Rows are points. The points of each table are mixes of a few directions, plus a little noise. Count the directions of each table, and those that both share. Where both have some left over, give the other angles between the two spaces (their principal angles), to ten degrees, smallest first.

First (4 x 2):
5.2, 5.6
-4.0, -4.2
3.1, 3.4
-4.3, -4.7
Second, 7 rows:
3.9, 4.1
1.8, 1.9
4.1, 4.5
-6.5, -7.1
3.6, 4.0
-1.6, -1.6
-5.4, -5.8
Directions: first 1, second 1, shared 1

First:
-1.1, -2.2, 5.9, 5.6, 1.0, 5.0
1.5, 2.5, 0.7, -12.0, -2.6, -6.6
-0.3, -1.2, 6.2, 0.9, 0.0, 2.5
0.0, 0.6, -5.7, 1.6, 0.5, -0.8
-0.5, -1.4, 7.0, 0.5, -0.3, 2.5
-0.9, -2.0, 8.2, 3.1, 0.3, 4.4
-0.2, 1.1, -13.2, 5.7, 1.7, -1.0
1.2, 2.7, -9.2, -5.6, -0.9, -5.8
Second, 7 rows:
2.0, -2.1, 3.1, -3.2, 1.0, -2.2
-7.9, 7.8, -10.9, 12.5, -3.9, 10.8
2.6, -2.4, 2.9, -4.0, 1.5, -4.9
1.1, -0.8, 0.1, -1.5, 1.0, -4.3
1.7, -1.7, 2.4, -2.7, 0.9, -2.0
2.3, -2.0, 2.0, -3.4, 1.4, -5.2
-1.7, 1.1, 0.3, 2.2, -1.8, 7.8
Directions: first 2, second 2, shared 0; angles 30, 50

First (11 x 11):
0.9, -1.7, -6.3, -2.3, -3.5, 5.0, 5.6, 8.9, 5.1, -6.9, 1.9
0.7, -1.3, -4.8, -1.7, -2.6, 3.7, 4.2, 6.7, 3.8, -5.2, 1.5
1.5, -2.8, -10.3, -3.7, -5.7, 8.1, 9.1, 14.5, 8.2, -11.3, 3.2
-0.5, 0.9, 3.4, 1.2, 1.9, -2.6, -3.0, -4.7, -2.7, 3.7, -1.0
-0.8, 1.5, 5.6, 2.0, 3.0, -4.4, -4.9, -7.8, -4.4, 6.1, -1.7
-0.8, 1.4, 5.3, 1.9, 2.9, -4.2, -4.6, -7.4, -4.2, 5.8, -1.6
0.8, -1.6, -5.8, -2.1, -3.2, 4.5, 5.0, 8.1, 4.6, -6.3, 1.8
0.0, 0.1, 0.3, 0.1, 0.2, -0.2, -0.3, -0.4, -0.2, 0.3, -0.1
-1.0, 1.9, 7.1, 2.6, 3.9, -5.6, -6.2, -10.0, -5.7, 7.8, -2.2
-0.5, 0.9, 3.3, 1.2, 1.8, -2.6, -2.9, -4.6, -2.6, 3.6, -1.0
-0.3, 0.6, 2.3, 0.8, 1.2, -1.8, -2.0, -3.2, -1.8, 2.5, -0.7
Second:
-0.8, -2.7, 0.2, 4.5, -6.3, -2.1, 0.2, -1.8, 1.1, 2.6, -1.0
-0.9, -3.2, 0.2, 5.3, -7.5, -2.5, 0.2, -2.3, 1.3, 3.2, -1.1
-1.0, -3.7, 0.2, 6.2, -8.7, -2.8, 0.3, -2.6, 1.5, 3.7, -1.2
0.9, 3.3, -0.1, -5.4, 7.6, 2.5, -0.3, 2.3, -1.4, -3.2, 1.0
1.0, 3.4, -0.2, -5.8, 8.1, 2.7, -0.2, 2.4, -1.4, -3.4, 1.1
-0.4, -1.7, 0.1, 2.8, -4.0, -1.3, 0.1, -1.2, 0.7, 1.7, -0.6
-0.7, -2.6, 0.2, 4.3, -6.0, -2.0, 0.2, -1.8, 1.1, 2.7, -0.8
-0.7, -2.4, 0.1, 4.1, -5.7, -1.9, 0.2, -1.7, 1.0, 2.5, -0.8
2.8, 9.6, -0.6, -15.9, 22.4, 7.4, -0.6, 6.7, -4.0, -9.7, 3.1
Directions: first 1, second 1, shared 0; angles 80
